Rows are points. Each copy is the shape, with its points in the same order, stretched, turned, moved and blurred by noise. Say if it was mirrored as well.
In the rows, zero is written as 128.

Shape (6 x 2):
[[ 97  94]
 [126 104]
 [ 94 130]
 [146 119]
 [198 145]
 [169 139]]
Copy 1 (6 x 2):
[[ 94  99]
 [124 102]
 [ 93 127]
 [138 118]
 [187 146]
 [164 136]]
Copy 1 is: only turned
Copy 2:
[[119 190]
 [140 168]
 [ 97 158]
 [155 147]
 [188  98]
 [162 116]]
Copy 2 is: mirrored

Shape, 9 rows:
[[140 124  89]
 [108 179 129]
 [134 109 105]
 [123 104  95]
 [116 120 153]
 [124 112 148]
 [137 177  96]
 [117 171 211]
 [107 106  85]]
Copy 1, 9 rows:
[[152 101 114]
 [148 147 179]
 [133 105 107]
 [122  93 112]
 [112 152 125]
 [104 145 109]
 [176 119 153]
 [124 219 164]
 [117  78 126]]
Copy 1 is: mirrored
Copy 2, 9 rows:
[[160 126 127]
 [137 187 157]
 [140 119 126]
 [139 107 140]
 [ 96 141 125]
 [ 98 131 115]
 [176 167 147]
 [ 68 208 111]
 [145  98 156]]
Copy 2 is: mirrored
Copy 3, 9 rows:
[[144 142  82]
 [ 70 153 102]
 [148 143 105]
 [157 155 103]
 [112 140 146]
 [125 136 144]
 [ 93 141  69]
 [ 39 122 172]
 [154 171  97]]
Copy 3 is: mirrored
Copy 4:
[[144 107  87]
 [172 130 151]
 [127 101  97]
 [134  85  95]
 [112 105 154]
 [104  99 149]
 [182 146 109]
 [121 148 213]
 [148  78  97]]
Copy 4 is: mirrored

Shape:
[[112 126  95 140]
 [161 160 164 109]
 [137 115 113 150]
 [130 174 136 136]
 [162 149 130  81]
 [138 128  54 191]
 [128 142 135  89]]
Copy 1:
[[156 145 104 138]
 [ 81 159 160 156]
 [149 139 118 167]
 [105 186 125 152]
 [ 77 129 135 125]
 [167 138  51 198]
 [102 148 132 118]]
Copy 1 is: mirrored
Copy 2:
[[ 96 121 101 117]
 [177 157 142  94]
 [123 110 106 131]
 [132 136 149  82]
 [167 167  99  81]
 [ 91  51  86 113]
 [138 174 115  97]]
Copy 2 is: mirrored

Shape:
[[ 82 198 100 131  91 118  79 111]
 [177 114  93 154 149 142 155 106]
 [178 118  67 195 163 143 138 119]
 [167 106  80 180 151 164 127  87]
 [ 97 131 113 118 158 156  73 134]
 [ 91 180 121  98 100 126 115 138]
 [131 156 160 111 119 139  65 125]
 [104 137 100 115  86  98  80  95]
 [ 89 144 162 133  96 161  84  95]
 [ 83 118 144 145 108 128 113 124]
 [156 124 107 175 128 111 111 160]
 [158 126  90 175 170  71 154  99]
 [162  93  57 149 120 142 138  94]]
Copy 1, 13 rows:
[[105 187 112 136  93 130  64 131]
 [171 113 129 148 124 143 172 163]
 [176 111 109 190 125 163 155 189]
 [168 111 125 175 107 180 160 159]
 [117 132 146 119 145 179  84 147]
 [109 174 115  97 124 113 101 122]
 [142 137 153 120 136 138  61 105]
 [108 143 150 126  67 115  89 141]
 [103 139 134 141 121 157  92  75]
 [ 84 118 124 144 127 130 115 110]
 [145  93 111 158 136 118 101 167]
 [150 131 154 183 126 102 174 197]
 [156 102 120 149  76 159 161 179]]
Copy 1 is: mirrored
Copy 2:
[[ 96 177 124 107 101 114  73 165]
 [185 124 119  99 167 121 162 145]
 [197 128 120 117 192 110 146 179]
 [186 107 140  91 179 125 138 176]
 [ 99 111 117 122 168 145  79 132]
 [ 85 162 105 121 100 134 107 128]
 [121 146 150 129 124 147  76  98]
 [119 125 124  94  91  91  80 137]
 [ 99 132 181 113 105 149  95 143]
 [ 97 114 151 140 114 113 123 148]
 [169 131 120 162 149  98 118 147]
 [165 144 124 104 178  51 158 141]
 [185  94 108  84 140 113 139 172]]
Copy 2 is: mirrored
Copy 3, 13 rows:
[[ 90 185 111 131 153 123  29 148]
 [163 124  90 142 158 139 149 101]
 [167 121  55 173 149 152 134 114]
 [154 112  69 151 151 169 115  81]
 [ 98 166  87  99 126 193  94 137]
 [ 96 173 143 113 157 145  77 165]
 [137 177 143 100  97 172  79 123]
 [110 124 114  92 135 115  52 125]
 [ 93 147 163 120 120 182  72 108]
 [ 89 119 138 137 117 160  96 142]
 [155 131  85 158 104 130 109 147]
 [136 138  65 148 126  84 155 105]
 [160  85  77 133 171 136 111 105]]
Copy 3 is: mirrored

Shape (13 x 9):
[[122  89 118 102 146 123 156 165 148]
 [119 131 183 163 154 192 114 121 189]
 [113 176 108 129 140 141 143 145 155]
 [ 94 152 111 150 117 128 121 169 183]
 [131  92  69  92 106 146 115 136 147]
 [ 91  98 116  99 119 125 145 105 141]
 [150 176 123 142 123 105 144 132 161]
 [ 84 168 146 130 122 134 156 144 131]
 [128 102 134 109 115 106 102 149  99]
 [123 117 156 191 125 187 146 114 168]
 [ 95 145 175 180 172 161 113 105 203]
 [111 156 159 153 162 211 127 116 193]
 [141 103 123  73  75 109 122 160 167]]
Copy 1, 13 rows:
[[ 87  85 119 105 153 119 149 172 114]
 [ 70 119 143 149 147 201  99 125 202]
 [106 162 115 137 157 149 171 143 152]
 [ 96 146 100 167 143 123 150 174 178]
 [126 114  61  84 115 121 127 168 129]
 [100  95  99 113 116 101 140 112 128]
 [112 188 151 141 130 134 145 155 132]
 [113 121 130 167 141 140 187 123 149]
 [165  89 127 131 138 109 123 155 112]
 [ 62 123 120 169 114 204 105 133 155]
 [ 55 142 143 169 165 168  95 109 203]
 [ 66 140 124 135 155 215 126 118 209]
 [138 104 126  90  86  93 143 191 150]]
Copy 1 is: mirrored
Copy 2 (13 x 9):
[[118  75  99 105 138 121 141 168 149]
 [ 77 114 184 159 125 174 123 118 203]
 [100 160 121 117 158 138 141 133 147]
 [ 70 160 104 124 124 122 116 151 170]
 [121  93  57  95 114 147 109 107 133]
 [ 97  82 117  92 107 111 145 113 124]
 [143 168 135 120 140 101 127 128 162]
 [ 91 151 151 115 121 128 158 158 128]
 [141  95 122 117  97 123  88 158 101]
 [ 96 117 153 182 100 157 159 111 192]
 [ 53 125 196 164 145 133 120 107 200]
 [ 66 130 175 148 150 191 144 104 201]
 [141 109  89  56  83 123  98 150 164]]
Copy 2 is: only turned
Copy 3, 13 rows:
[[108 106 118  79 154 146 164 156 111]
 [ 95 163 155 131 153 205 100  92 147]
 [143 138 107 132 162 133 121 175 153]
 [ 95 153  96 109 131 128 112 176 163]
 [145  75  71  74 116 153 129 146 124]
 [116  73 115 124 128 132 143 128 136]
 [155 160 109 119 149 101 138 137 152]
 [116 127 151 158 137 131 130 165 142]
 [132  96 125  99 111 101 112 135  78]
 [101 166 127 150 127 200 126  98 143]
 [ 72 167 141 157 188 165  90  85 164]
 [108 153 140 141 168 214 101 112 170]
 [140 102 127  40  93 103 126 146 145]]
Copy 3 is: mirrored
Copy 4:
[[135  97 159  92 149 107 153 140 179]
 [114 158 136 124 103 211 157 152 121]
 [168 178 134 117 134 139 121 124 175]
 [141 158 145 131 115 135 103 163 180]
 [156  71 114 118 125 123 108 103 193]
 [103 110 131 113 128  99 144  96 175]
 [188 181 130 110 100 110 134 138 154]
 [132 182 174 121 133 117 132 118 158]
 [146  93 167  98 130  92  99 120 130]
 [124 144 146 170  99 183 172 145 130]
 [ 97 183 111 129 111 188 156 166 120]
 [125 176 122 129 114 223 157 134 143]
 [146  91 157  79  81  98 111 124 194]]
Copy 4 is: mirrored

Shape (15 x 11):
[[ 95 151 161 128 106 114 144 144 126  92 153]
 [142 158 173 172  93  95 148 109 128 135 135]
 [150  87  76 106 186 112  92 120 127 168 121]
 [155  94 163 114 154 105 145 170 180 157 143]
 [142 137 190 136  93 144 119 113 152  95 105]
 [157  84 114  95 151 111 108 138 118 189 133]
 [ 92 161 190 129 126 126 137  83 145 119 122]
 [136 145 166 149 123 140 173 141 115  94  95]
 [128 112 132 107 140 122  51 143  94 190 126]
 [107  49 123 103 132 116  94 123  91 189 112]
 [147  89 149 169 152 141 109 156 159 136 179]
 [120 178 162 135  92 173 172 127 148 133 127]
 [131  95 111 105 171  94  65 168 118 191 100]
 [130 152 140 112  69 122 141 116 147  97 119]
 [117  94 127 179 135 117 125 167 195 155 130]]
Copy 1 (15 x 11):
[[ 84 128 164 126 113 133 135 156 124  98 174]
 [119 121 173 181  65 103 161 124 134 145 155]
 [164 121  99 125 194 142 106  85 137 169 121]
 [157 111 179 123 163 182 159 121 188 150 147]
 [124  85 164 139  74 118 126 166 154 122 116]
 [168  99 127 113 170 168 115  95 130 186 143]
 [ 73 117 179 125 112  88 162 146 146 151 125]
 [125 108 149 134 101 130 186 178 105 111 122]
 [131 101 141 145 158 147  64 113 108 206 142]
 [132  65 138 119 157 170 104  76  98 180 127]
 [121  78 133 169 168 149 129 139 181 134 175]
 [ 96 104 139 124  81 138 187 188 151 156 150]
 [144 129 140 142 191 183  80 105 123 185 108]
 [121 124 138 102  50 128 137 146 147 117 144]
 [108 105 136 187 146 202 158 113 188 139 136]]
Copy 1 is: mirrored
Copy 2, 15 rows:
[[104 144 153 142 107 130 139 134 118  81 150]
 [140 138 179 181 111 118 146 105 133 134 136]
 [144  86  60 107 183 112  88 134 108 161 134]
 [136  71 151 109 150 122 140 178 159 143 156]
 [140 125 187 161 106 173 116 116 146 102 112]
 [142  89  84 105 145 123 102 133 103 183 142]
 [ 99 147 189 140 145 158 137  82 137 105 127]
 [143 134 165 160 137 162 176 140 110 103 101]
 [123 113 115 118 141 126  50 136  71 187 137]
 [ 96  60  84 123 140 148  90 120  69 199 135]
 [151  94 145 157 149 152 111 172 139 130 203]
 [125 174 167 147 123 189 170 119 157 122 134]
 [117  88  98 116 161 106  62 165  89 184 113]
 [123 139 137 142  86 151 135 106 150  88 113]
 [107  93 125 179 154 138 116 182 172 141 162]]
Copy 2 is: only turned
Copy 3 (15 x 11):
[[107 145 164 115 137 101 183 115 146 105 178]
 [163 163 139 159 124  82 195 118 135 121 146]
 [122  91  70 121 196 111 101 127 136 188 116]
 [156 114 121 112 192 112 172 180 186 158 144]
 [162 151 159 114 107 136 155 127 154  86 140]
 [143 105  79 108 181 103 130 151 117 184 138]
 [131 179 129 115 143 109 181  97 164  81 137]
 [136 124 162 122 138 137 207 127 113 103 125]
 [125 154  83 114 171  94  86 165 106 160 149]
 [123 100  45  99 150  89 122 159 112 142 133]
 [146 100 108 171 179 126 148 162 163 141 183]
 [134 182 131 117 123 162 219 125 144 120 149]
 [116 119  87 117 188  86  89 188 123 177 106]
 [140 139 160 101  83 126 176 111 153 131 146]
 [114 114 103 180 151 120 166 183 191 145 136]]
Copy 3 is: mirrored

Shape, 15 rows:
[[109 137  90 166 118  97 122 114 107 130 149  96]
 [125 132 117 163 124  95  83  91  91  80 100 120]
 [162  92 123  73 125 134 104 131 133 145  83 104]
 [135 149 143  83 112 157 145 157 139 175 104 200]
 [135  89  98 159  79 108 110 130 120  93 110 123]
 [138 204 177 135 113 144 181  94 187 125 147 159]
 [126 102 130 148 142 130  95 116 130 119 157 141]
 [134 173 166 145  90  70 123 117 134 110 159 125]
 [199 111 136 109 127 154 121 156  99 132 117 127]
 [104 106 126 138 118  80 156  97  86  93 141 129]
 [107 166 195 153 106 146 178 123 155 138 144 134]
 [142 123 107 174 145  57 128 121 137  88 116 125]
 [171 117 140 101 142 160 107 182 106 150  63 118]
 [ 89 134  99 140 126  88 114 134 126  49 150 121]
 [109 152 202 116 121 142 154 146 179 163 132 183]]
Copy 1, 15 rows:
[[ 93 145 104 167 139 104 129 151  94 122 171  91]
 [102 120 121 146 119  83 116 128  72  67 127 112]
 [163  85 107  86 114 103 115 141 112 158 101  86]
 [146 131 144 107  70 169 108 170 131 196 102 170]
 [124  85 112 170  90  89 150 135 112 108 148 100]
 [148 230 157 159  98 166  91 120 179 141 104 147]
 [117  93 122 159 143 137  97 138 112 115 145 123]
 [113 181 160 146 106  82  99 145 157 115 161 132]
 [199  95 122 128 128 112 118 166  98 141 129 134]
 [105 125 152 133 132 114 173 113 109 103 170 130]
 [138 193 190 166 115 168 114 145 161 140 119 117]
 [ 90 132 100 162 143  78 149 143 143  90 124 129]
 [177  93 127  99 114 117 112 198  88 144  79 106]
 [ 89 127 104 134 105 123 139 147 139  55 174 117]
 [126 158 189 136  94 179  87 156 180 174  92 148]]
Copy 1 is: only turned
Copy 2, 15 rows:
[[ 90 112 110 131  83  71 133 104 102 106 144 141]
 [130 144 116 111 117  79  97  97  82  61  96 132]
 [142  95 127  62 129 117 124 131 121 172  76 118]
 [172 148  95 114 145 168 126 111 191 184 148 145]
 [135  96 110 106  76  97  99 104 119  81  95 158]
 [101 198 176 139 140 161 178  58 182 136 146 176]
 [140  96 140 106 143  94 110  87 125 112 135 163]
 [126 193 170 112  92  69 130 112 153 110 146 174]
 [178 121 133  75 122 141 143 145  97 163 113 167]
 [157 126 111 119  96  53 150  90 136  73 143 122]
 [132 158 196 163 115 143 175  96 173 127 148 138]
 [119 124  97 136 115  49 139  92 121  82  69 181]
 [179 115 117 113 142 156 139 174 108 180  78 130]
 [ 90 121 101 114 123  75 123 134 130  35 116 158]
 [153 153 171 151 160 157 130  96 225 176 143 147]]
Copy 2 is: mirrored

Shape, 16 rows:
[[ 76 106 156 121  98  84 125 165 134 121  97 132]
 [172 206 122  97 121 125 167 125 181 141 130 159]
 [166 132 129 148 170 182 104 100 179 142 123 114]
 [100 109 161 109  67  93  77  88 105 134 102 145]
 [129 135 138 171 137 136 131  68 127 157 162 104]
 [100 132 118 154  94  71  78 114 125  84 108 165]
 [186 165 132 138 148 125 108 121 111 173 165 115]
 [151 164  98 103  95 148 167 157 185 126 171 148]
 [108 179 130 128 151 143  86 103 121 125 186 116]
 [119 182 123  96  85 138 178 159 119 134  91 124]
 [102 123 123 126 140 121 157 122 117 143  97 164]
 [110  93 173  94 127  85  96  86 104  86 124 116]
 [132 109 107 103 105 105 100 106 104 101 125 133]
 [108 131 117 129  83 101 110 126 124  99  87 142]
 [182 193 165 117  88 146 207 156 115 119 120 142]
 [169 173 124 136  93 170 137 149 146 135 121 220]]
Copy 1, 16 rows:
[[ 73 142 166  85 136  76  87 109 148 127 110 101]
 [194 162 170 129  99 134 134 101 151  97 123 155]
 [159 112  91  90 140 191 115 148 145 118  98 141]
 [ 78 120 142 100 126 113  27  75 148 123  88 137]
 [146  97  89 153 154 140  89 132 119 140  97 138]
 [ 70 137 128 104 113  90  74 100 157  67  76 159]
 [187 116 119 111 147 129  92 148 101 123 142 192]
 [153 151 150 136  88 119 153 136 190 137 157 157]
 [116 157  99 145 177 146  85 134 132 103 141 176]
 [144 184 139 109  85 100 107  96 124 135 139 103]
 [103 129 142 109 117 120 124  98 110 134  89 134]
 [ 62  96 146 116 141 145  56 102 117  81 123 117]
 [ 86 108 117 109 103 125  88  97 146  96 129 151]
 [ 84 141 128  97  98  96  81  97 154 100  98 122]
 [190 168 161 139  64 113 103 148  94 133 135 116]
 [153 175 149 112  58 126 114 137 153 131  84 196]]
Copy 1 is: only turned
Copy 2 (16 x 12):
[[154 145 159 145 117  99 168 138 133 128 131  79]
 [117 200 152 142 159 191  91 144 133 152 111 172]
 [ 98  95 111 150 182 170  48 127 138 157 138 100]
 [155 105 193 105  86 116 137  94 181 113 129 104]
 [101  83 148 121 145 174 126 116 126 170 157 131]
 [163 128 124 148  95 124 146  86 165  97 140 134]
 [139 115 134  84 148 174  86 163 120 170 162 151]
 [ 82 181 144 173 125 178  99 187 128 144 151 159]
 [101 104  96  89 138 177 130 139 182 158 143 144]
 [111 186 149 119  97 169 139 161 101 134  78 111]
 [117 127 146 132 151 125 132 139 100 123 102 147]
 [123 139 161  74 135  97 144  76 159 113 166  96]
 [125 136 143 103  92 114 111 112 136 113 146 133]
 [143 146 138 141  82 134 131 108 140 101 125 112]
 [106 214 169 105 130 218 118 162  77 103 120 118]
 [128 141 151 156 135 199  77 180 125  75 127 175]]
Copy 2 is: mirrored
Copy 3 (16 x 12):
[[ 75 120 116 175 107  99 158 127 167 127 109 181]
 [129 174 109  37 106 111  93 121 194 146 126  98]
 [161 110 136 136 146 144  93 101 160 154 155  89]
 [117  89 174 142  43 119 122 139 157 195  98 190]
 [170 124 121 149 158 130 114 121 132 208 146 155]
 [125 132 118 148  24 126  82 114 140 144 113 194]
 [167 167 128 125 129 143 104 184 101 184 162 114]
 [117 140  68  48 131 126  99 142 195  87 156 136]
 [130 122 139 127 118 127  74 130 100 179 196 135]
 [ 76 163 122  69 126 154 141 129 177 130  99 156]
 [105 135 106 123 100 131 170  79 158 159 122 123]
 [137  94 192 173  78  80 126 109 116 148 115 183]
 [144  98 145 116  66 125 113 129 107 123 110 174]
 [100 123 124 131  65 132 103 104 159 122  94 180]
 [133 225 142  53 132 153 149 138 192 126 118 156]
 [140 174  82  44  61 176 138 109 221 138 171 122]]
Copy 3 is: mirrored
Copy 4 (16 x 12):
[[122 143 192 126 128  90 140 121 120 149  96 105]
 [ 89 160 111 109 116 134 187 102 214 155 155 173]
 [ 93  99 117 138 142 170  97  89 198 155 171 128]
 [126 101 143 109 101  77 118  84  88 137  96 153]
 [114 121  96 166 136 125 113 103 124 143 183 160]
 [148 129 138 119 122  91 100 119 128  89  76 142]
 [136 155  94 112 111 155 105 125 139 163 175 161]
 [ 90 146 102 141 101 133 187 166 202 140 143 126]
 [ 74 148  95 125 129 133  82 139 129 116 150 162]
 [ 89 155 147 130 126 151 201 117 137 143 108 134]
 [125 124 171 134 168 131 159 123 139 146 124 159]
 [118 101 117  92 173  80 108  95  88 144 128 128]
 [133  94 109 107 135 123 129 131 118 135  96 136]
 [130 131 144 120 124 114 139 108 128 114  76 137]
 [118 164 125 105 118 156 225 110 145 117 174 143]
 [126 127 160 104  74 151 175 139 204 102 158 165]]
Copy 4 is: only turned

Shape (16 x 12):
[[113 149 117  80 133  87 114 134 101 100  97 131]
 [107 112 112 142  98 171 173 171 141 136 170 153]
 [112 168 157  96 144 133 155 119 145 111  92 148]
 [121 127 129 128 124 127 157 173 141 139 174  89]
 [174 145 139 113 145  81  97 114 145 130  90 106]
 [141 146 128 154 113 219 105 169  93 104 172  76]
 [146 169 190 184 120 116 125 188  65  92 122 137]
 [163 132 101  99 108 185 132 185 148 140 180 117]
 [140 104 111 117 106  81 106 108 163 118 108 139]
 [130  98 141 126 179 113 113 123 135 125 123 123]
 [155 126 199 179 129 145 102 197  58 154 143 148]
 [100 116 151 148  80 166 154 153 146 173 177 120]
 [159 113 119 103 138 107 148 103 106 135  73  98]
 [133 141 105 132 151 104 141 139 153 114  72 132]
 [117 171  95 135 113 167 185 129 132 131 206 158]
 [161 102 153 105 125 101 145 126 141  91 117 126]]
Copy 1:
[[ 98 130 134 110 149 129 124 115 118 104  63 144]
 [139 110  80 133  86 161 133 159 151 163 182 129]
 [150 126 136 110 163  87 159 118 166 139  92 146]
 [147 140 119 159 130 192 139 142 130 134 169 120]
 [147 144 164 176 149 113  97  92 124  93  68 150]
 [179 176  78 106 116 156 101 145  87 108 184  46]
 [163 195 142 123 111  82 147 205  67  97 136 143]
 [179 125  72 120 127 207  81 132 132 140 171 128]
 [107  93 152 171 100 130  96  98 152  87  91 162]
 [109 101 146 162 152 104 104 116 110 129 124 128]
 [162 190 151 131  93  93  84 199  54 159 170 138]
 [150 148 124 144  80 166 134 140 163 172 203 115]
 [140 115 150 167 126 130 130  92  97 141  43 110]
 [125 112 112 174 141 108 131 143 148 117  66 136]
 [149 145  49 129 119 151 155 104 142 142 189 153]
 [154  88 166 143 124 130 134 119 114 104  96 152]]
Copy 1 is: mirrored
Copy 2:
[[120 163 124 107 142  64 124 110  93 120 125 108]
 [107  77 138 137  77 141 127 168 125 142 162 133]
 [114 156 182 102 120  98 143 150 136 114 118 127]
 [114  89 153 161 123 132 112 148 111 115 174  79]
 [177 153 151 131 165 112 105 103 116  95 110 104]
 [ 95 132 132 116  90 206 128 141  41 100 152  85]
 [129 167 173 173 119 114 137 167  26 122 127 148]
 [139  94 134 106  76 170 117 142 104 119 188  81]
 [153 108 135 137 134  88  92  97 139 100 106 139]
 [121 107 155 117 184 122  97 140 105 122 111 130]
 [150 126 172 160 127 157 107 174  30 184 119 146]
 [107  75 170 169  78 167 106 140 132 155 140 107]
 [155 120 136 122 165 109 162 112 119 127  81  93]
 [143 136 126 124 142  96 121 161 140  84 106 124]
 [ 90 112 137 144  98 160 164 137 151 144 198 136]
 [146  97 176 124 136  85 140 121 108 102 131 128]]
Copy 2 is: only turned
Copy 3, 16 rows:
[[143 149 150  89 167  92 145 151  99 111 128 155]
 [ 68 149 103 146  72 151 182 152 121 133 149 113]
 [130 166 167 134 159 154 161 130 113 119 111 173]
 [ 79 169 145 114 120 125 176 145 155 150 164  96]
 [159 129 180 107 186 100 122 125 170 143  95 114]
 [114 163 100 110 154 195 159 172 134  97 172  28]
 [172 154 186 181 135 161 129 167  68 133 185  71]
 [106 170  71 109 125 152 186 177 174 157 136  83]
 [133 103 153  98 120  88 128 126 163 116  95 144]
 [ 99  87 168 130 186 115 150 141 157 133 137 142]
 [125 114 162 171 149 180 118 177  78 195 182  58]
 [ 50 161 136 112  78 176 150 123 129 160 150  98]
 [117 108 166  95 176  98 174 122 118 133  80  97]
 [118 138 166 155 152  91 147 149 136 103  85 134]
 [ 97 187  69 162  96 144 185  89 129 134 171 130]
 [153 106 174 106 140 122 185 142 147 129 126 131]]
Copy 3 is: only turned

Shape, 16 rows:
[[140  89 180 100 121 124 182 128 115 136 114 123]
 [145 143 119  72 113 100 119 130 108 145 174 105]
 [117 118 111 117 121 141  86 170 101 158 120 130]
 [131 114 134 107 208 163  98 154 144 101  90 134]
 [125 147 120 155 159 190  99 147 168  56  96 126]
 [113 123 106 149 150 112 109 103  99 142 139 115]
 [148 142 130  84  82 103  88  93 106 181 126 131]
 [102 119 178 147 187 161  95 162 186  87 123 150]
 [108 132 155 154 167 167 110 161 143  62  79 166]
 [136 155 181 146 201 150 101 156 121  69  91 153]
 [ 92 160  93 110 114  76  86 137 132 161 129 129]
 [165 132 110 132 107  96 107 155 111 160 159 141]
 [130  98  89  96  98  71  67 121 105 122 146 141]
 [150 121 137  76 141 123 202 124 115 144 125 179]
 [130 125 105 119 122 129  73 105 120 160 162 159]
 [109 125 160  75 123 145 162 132  79 126 154 154]]
Copy 1:
[[128 130 145 138 205 129 170 105 143 176 107 120]
 [ 60 124 145 106 143 117 134 161  99 146 146 107]
 [115  89  82 138 125 129 132 143 136 132 149 178]
 [211 110  79 140 201 126 117 137 149 120 179 137]
 [214  98 110 158 154 152 137 154 150  55 152 116]
 [143 121 100 125  93 103 102 133 139 152 128 123]
 [ 72 125 134 104 115 147 132 117  65 164 125 161]
 [206 128 119 163 167 129 132 110 180 101 204 133]
 [222 121 109 179 167 124 143 139 175  96 150 159]
 [210 127 126 197 188  86 126 132 141 112 178 148]
 [ 84 150 100 128  83 148  97 168 133 147 145 170]
 [ 67 125 119 127 117 103 120 119 133 114 136 153]
 [ 96 118 142  57  95 117 112 159 128 149 140 186]
 [125 183  97 116 202 104 171 109 126 158  93 117]
 [116 122 104  89  83 115 127 113 102 128 158 145]
 [120 142 116 130 172  88 206 136 120 168 128 117]]
Copy 1 is: mirrored
Copy 2, 16 rows:
[[188 125 152 133  87 127 195 110 158 124 143 173]
 [162 131 144  95 141  97 142 124  75 162 159 159]
 [124 157 145 125  83 133 115 175  70 144 125 131]
 [139 155 153  91 103 168  87 122 145 132  81 133]
 [133 193 131 120 128 177  65 108 145  89 115 118]
 [134 139 161 149 153 130 129 159  91 148 125 106]
 [163 124 166 159 108 108 105 150  72 176 163 182]
 [107 140 122 120 105 145  77  95 176 100  91 105]
 [ 92 167 139 150 114 176  84 118 175  96 105 140]
 [109 163 144 133 145 145  82 132 203 103  92 155]
 [116 132 116 156 127 102 103 132  34 164 101 144]
 [151 113 109 129 132 126 128 175 106 148 151 138]
 [113  95 155 136 130 139  93 154  41 137 147 144]
 [153 130 129 122 107 161 179  98 171 194 154 195]
 [118 123 149 134 128 140  85 154  88 184 166 113]
 [112 145 156 123 112 133 171 113 138 173 182 166]]
Copy 2 is: only turned
Copy 3 (16 x 12):
[[ 74  97 133 115 136  95 180 143 144 120  62 123]
 [103 137 121  64  89 111 142 137  98 165 118 117]
 [118 111 103 124 110  99  86  93 132 164 111 141]
 [167  91 106  85 179  96  98  81 144 113 119  90]
 [184 120 132  97 177 135  69  88 167  63 138 130]
 [142 109 105 135 108 144 141 112  93 149 119 111]
 [ 92 143 135 129  60  85 140 121 130 167 131 104]
 [160  78 142  99 179  96  91  85 128  60 143 138]
 [176 113 128 125 210  92  84  99 153  70 107 152]
 [209 105 150  94 216  70  97 122 127  83  95 123]
 [102 136 103 136  97 114  93 141  93 158 180 116]
 [126 110 129 102 104 109 139 137 117 190 136 153]
 [125 130  62 104  73  96 144 115 113 154 152 144]
 [ 78 138 134 107 189  97 191 135 134 185  84 120]
 [132 129 121 123  92 111 134  72 108 171 142 131]
 [ 90 152 134  97 162  86 151 109 103 148  48 148]]
Copy 3 is: only turned
